Each point is reached from the start by the listed moves, each made once or not at all, plus a little noise. Say if it took an odd or an even number of moves. Then give how often each move was made.
In the rows, 128 means zero.

Moves:
(1): [130 127 146 138 145 173]
(2): [ 92 141 173 119  84 132]
(3): [115 198 152 196 150 128]
Start: [135 134 104 122 114 106]
Points:
[140 133 123 131 133 153] => odd (1, 0, 0)
[101 147 170 124  86 152] => even (1, 1, 0)

Moves:
(1): [139 125 143 117 148 144 134 136 110 139 131 107]
(2): [157 132  98 142 144 144 122  95 119 127 133 163]
(3): [121 162 141 150 148 125  97 140  83 110 138 124]
(4): [ 97 114 124 126 113 127 126 107 131 146 115 134]
(5): [150 156 123 126 136 111 120 118 137 128 127 121]
(6): [116 133 110 119 130 133 118 138 128 139 126 126]
(7): [103 153 123 143 167 128 162 109 165 105 137 128]
(8): [137 139 125 151 117 130 124 152 118 157 138 146]
(9): [121 135 147 140 111 171 123 130 126 125 138  99]
(10): [129 132 140 113 127 134 135 116 123 129 105 135]
(11): [124 154 124 116 118 117 144 121 114 115 145 111]
Start: [121 136 127 136 121 129 118  96 154 133 107 145]
Points:
[ 58 212 173 148 157 180 145  60 108 114 119  86] => odd (1, 0, 1, 1, 0, 0, 1, 0, 1, 1, 1)
[103 247 130 197 160 154  90 117 146 134 142 120] => even (0, 0, 1, 0, 1, 1, 1, 1, 1, 0, 0)
[162 138 111 141 159 163 120  73 121 144 118 161] => even (1, 1, 0, 0, 0, 0, 0, 0, 0, 0, 0)
[ 96 181 112 173 202 159 119  43 122 119 123 162] => odd (1, 1, 1, 1, 0, 0, 1, 0, 0, 0, 0)
[147 212 164 187 140 165  77 132  83 148 141 100] => odd (1, 0, 1, 0, 1, 0, 0, 1, 1, 0, 0)
[136 205 116 200 205 157 113  84 106 128 143 174] => odd (1, 1, 1, 0, 0, 0, 1, 1, 0, 0, 0)
